Rows are points. Each table stands for the endless flat space through its points: a line for two points, a plane for three, and so on. The two share one point or none. Which?

First, 2 rows:
[[-13   4  24 -10]
 [-17   9  19 -10]]
Second:
[[-15   4  -1 -15]
 [-19   8   9 -11]]
They share: no point

First, 4 rows:
[[ 14  24 -27 -12   8  28]
 [ 18  25   3  -5   2  -4]
 [  6  29 -13 -21  22  16]
 [ 17  14  19  -3  -1 -25]]
Second (3 x 6):
[[ 13  25  -8   9 -10 -23]
 [ 11  30 -11  14 -15 -29]
 [  3 -16   7 -20  15  27]]
They share: no point

First, 3 rows:
[[-36  -5  31  18  13 -18  10 -22]
 [ -7   9   0  34  20   2  21 -25]
 [  5  21  -3  22  11 -13  24 -19]]
Second, 4 rows:
[[-18  17  23   2  -9 -14  41 -17]
 [-12   8  16  23  35 -14  -3 -17]
 [  3  18  -9  23 -12 -28  35 -23]
 [-27   6  31   6  14  -1  15 -19]]
They share: [ -9  13  10  18  10 -18  19 -19]

First (7 x 9):
[[ 49  -1  -7  29  30 -21 -45 -35  24]
 [ 30  10  -9  -6   4 -24 -26 -27  19]
 [ -7   8   4 -11   9 -27  -6   2   9]
 [ 51   7   1  13 -16 -13  -2 -21  26]
 [ 13  17   1  -3  28 -25 -49 -35  28]
 [ 20  -6  11  28  44 -30 -26  -1  29]
 [  0  -2  14  12   5  -3  30  23  26]]
Second, 2 rows:
[[ 19   9  -8  15   5 -25  -7   3  13]
 [ 20   4  -2  15   8 -20  -4   1  17]]
They share: [ 21  -1   4  15  11 -15  -1  -1  21]

First:
[[ 13  33  26  37  14 -12 -14 -20 -16 -10  33]
 [ 17  31  -8   9  16 -12 -12 -36  -4  14   9]
 [ 13  12 -23  -6   8 -20 -22 -33  -1  26  -6]
 [ 25  42   7  27  23  -2  -7 -30 -16   2  21]]
Second (2 x 11):
[[ 16  23   1  17  18  -8 -24 -23 -12  13  13]
 [ 12  27   4  17  23  -5 -28 -25  -7  16  17]]
They share: [ 20  19  -2  17  13 -11 -20 -21 -17  10   9]

First:
[[ 21  19  28 -12 -32 -19 -28  22  10   5  -3  -3]
 [ 23  23  28 -16 -33  -8 -13  13   7  -1  -5  10]
 [ 17  27  34  -4 -12  -5  -2 -10  14  21 -31  -7]
 [ 21  11   7 -12 -29   5  -2  11 -13  -9   1  34]]
Second (2 x 12):
[[ 16  11  14   1 -17  -9 -12   5   3  22 -12   2]
 [ 20  15  16  -1 -25  -7  -2  -1  13  34  -6   4]]
They share: [ 14   9  13   2 -13 -10 -17   8  -2  16 -15   1]

First (6 x 14):
[[-20  44 -41 -13  29 -12   4  28  18   1 -12 -35  35 -18]
 [-43 -13  -8 -20  43 -19  -6  19  -4 -14 -30  -8   2  -4]
 [-22   2  -5  25 -10  -5  28  20   7 -14  -2 -24  21   2]
 [ -8   7 -13  -4   6 -23  22  12  11 -29 -15 -22  20   6]
 [-23  -8 -12 -25  46 -10  10  -1  -3 -10 -33   1   9   0]
 [-26 -27   5 -17  22 -57   0  25  18 -47 -36 -38 -15  19]]
Second:
[[-28  -2 -21   6  20 -24  11  15   5 -16 -11 -11   9  -5]
 [-23  -7 -13 -14   9 -33  25  -3   1 -21 -17 -21   6   5]
 [-20  -8  -9 -20   6 -34  29  -7   1 -23 -20 -25   6   9]]
They share: [-18  -2  -9  -4  16 -20  17  13   9 -21 -20 -21  12   5]

First:
[[-10  12  14  10   6 -20  16 -33 -14  -8 -29  -6  -4 -24   5  19  26  19]
 [ -4  17  10  16   3 -23  16 -34  -9  -4 -24  -9  -7 -19   7  19  25  23]
 [ 24  32  -3  37 -14 -30  14 -33   8  10  -2 -23 -21   1  10  13  15  34]]
Second:
[[ 45  -6   0  21 -23 -23 -11  -2  -8  26  20 -21 -19 -20  -7   6  20   5]
 [ 24  -3  13  33 -11 -11   0 -12 -27 -14  -7 -20  -6   2   0 -29  14   2]
 [-11  24  30 -15 -11  -5  27 -34 -10 -12 -30  -7 -15 -30  -9  28  -2  25]
 [-12  31  24  -4  -3 -11  17 -31 -16 -15 -34 -13  -5 -23  -6   7   2   3]
 [ 16  -4  10  29 -22  -5  18 -24  -7 -21 -22 -29 -30   2  -7 -12  -5  19]]
They share: [ 14   7  15  13 -15 -11  10 -20 -13  -6 -13 -18 -16 -14  -6   1   6  12]

First (5 x 20):
[[ 20  20 -17  12   2  26  14 -19  -8 -17  -2  28  19 -10   6   5 -16   1
    9 -35]
 [ -8   9  -3   4  -6  18  15  -5  -7 -14   6   6   6  14   8  26  -1  27
  -13  -6]
 [ 12   2 -14  23 -12  38   9 -21 -11 -30  -6  20  13 -15  -4  28 -10  14
    4 -45]
 [ 13   5 -23   5  -9  23  20 -23 -16  -8 -12   9  16   4   0   9  -1  10
   -4 -30]
 [ -5  17   2  12   0  23  10   1  -4 -21  12  15  11   4  19  20 -11  21
   -6  -3]]
Second, 5 rows:
[[  4  -8 -31   3  -9  18  20 -23 -11 -17   5  46  21  34   1  11  20  -3
  -10 -28]
 [  5  21   0   8  -6  11  13  -9  -5 -11  16   1   8  -3  12  18  -7  16
    1  -6]
 [ 12   6 -20   2 -11  14  13 -23  -5 -11  18  25  10  19  -1  25  12   2
    0 -15]
 [-20  18  11  11  11  14  22   3  -5 -11   1  10  27   4  31  -1  -4  29
  -12 -12]
 [-17  23  18   8  18  15  17  -2   3  -3   9   6  24   6  30  14   2  33
  -11  -5]]
They share: no point

First:
[[-10   1  23   2 -23  19  -2  -4  -9 -20 -24 -21 -21  -2  -8   5 -29  -9
    1 -14 -11 -23  -3  13]
 [ -7   2  21   0 -21  15  -8  -4 -14 -15 -22 -16 -17  -3 -13   9 -25  -6
   -1  -9 -14 -21  -2  14]]
Second (2 x 24):
[[ -2   4  27 -15 -12  17 -13 -10 -31 -13 -21  -3  -9  -1 -22   6 -33  -4
  -11  -5 -19 -19   7  26]
 [ -2  -2  12   0 -24   5 -10   2 -16 -16 -15 -15  -9  -4 -19  18 -18 -10
    4 -11 -10 -22  -5  11]]
They share: no point

First, 5 rows:
[[ 10 -26 -20 -10  23 -12 -12  -8 -14 -17  26   0 -33 -13  31  24  26   9
   -6 -11  -9 -25  24  21]
 [ 23 -20 -14 -39  34  18 -25 -21   0 -21   7  -8 -27 -20  40   8  23  -5
    7  -8 -12 -14  19  11]
 [ 21  -1   2 -20   2 -15 -14 -21  20  19  10  21  -8 -17   5   9  26   7
   -2  25 -23 -21  10  13]
 [  3 -18   2 -17  18 -14 -12  -3  26  16  21  17 -25  -7   6  15  45   9
    4  38 -21 -27  11   3]
 [ 10 -25 -26 -19  13   2 -13 -19  -3 -30  20   4 -32  -9  49   8  17   3
   -8 -17 -26 -16  38  23]]
Second (6 x 24):
[[ 11 -37  18 -25  -9 -29 -24 -26   1  -7  17  19 -42 -36   1   1  23   6
   15  -4 -28 -14   6  15]
 [ 23 -17   4 -42  -5 -32 -25 -11   5  13 -18  13 -21 -35  -4  -6  32  10
   -3  -9 -41 -15   1  21]
 [ 26   7 -13 -17  21 -18 -13 -16   8  10  -3   2   3 -21  14   9  15  16
  -31   8 -22 -42  14  30]
 [ 20 -11   8   6  32 -27 -15 -25   9 -17  30  -8 -17 -33  16  11 -11  23
  -24  30 -12 -62   5  33]
 [  4 -25  -4 -24  -2 -19 -23 -13 -11  -1   2  40 -31 -43  18  19  25  -9
   12  -2 -44 -10  -1   7]
 [ 11  -7   0  -9  31 -35 -28  -8  -9 -13  -1  11 -16 -54  23  17  -5   8
  -19  28 -44 -54 -18  27]]
They share: no point

First, 6 rows:
[[  8 -14  19 -37  32  -9 -30  -1  49  -6  42 -27   6  51  20   5   6  15
   -4 -10  16 -33 -11  11]
 [-38 -19 -43  30 -11 -16   6  -6 -13  31   5  -4  -7   3 -15   3  13 -39
   -8  -1  34  -7  28 -26]
 [-21 -12 -58  28  11  -2  34 -33  22  33   2   5 -18   8  15 -18  34   9
   26 -23  38 -34  28   3]
 [-29  -7 -16   9  13 -22 -24   0 -19  13  14  -1   5   9 -12  18   7 -51
  -11  20  28  14  22 -26]
 [ -6 -31  12 -11 -11  -8 -37   9  17  17  28 -24   6  26 -23   1  -9 -10
  -32  -9   5 -21  11   6]
 [-25 -14 -32  12  20   5   2 -41   1  24  -3   6  -6  -1 -11   6  10  -7
   17  -3  14  -6  35   5]]
Second:
[[  1  -3 -27   0  -8   3  -4   6 -12  27  30  19 -17  11  37 -40   9 -39
   -4   0  19  11  23  -7]
 [-21 -15 -22  13   1  -3  -7 -14   6  27   5 -23 -16  11   9 -15  26   9
  -23   2  35  -7  27   0]
 [-14 -14 -20  -2  20 -36 -48 -14  32   3  11   9   3  12 -47  24  11 -12
  -13 -15  13 -53   7  23]
 [-39 -20 -12  28  -2   2  -1  -1   4  19   1 -18  -1  15   1  -5  25  23
  -28  26  27  -4  20   7]
 [  6 -19 -39 -20  28 -20 -47 -27  27  16 -17  -3 -15   2 -25   2  27  -9
   -5 -33  30 -49  33  15]
 [  5  -4 -55 -17  26 -24 -45 -42  19  20 -12  -3 -42  -3   9 -29  58 -10
  -22 -21  57 -40  37  13]
 [ 21 -41 -13 -26  11  23 -14  10   5  24  -6  14  19  15  -7 -11 -10 -34
   32 -24  -3 -15  42  -1]]
They share: [-12 -19 -13   4   3  -8 -15  -7  12  21  17  -8  -1  16  -9  -3   8 -10
  -9  -7  18 -17  20   3]
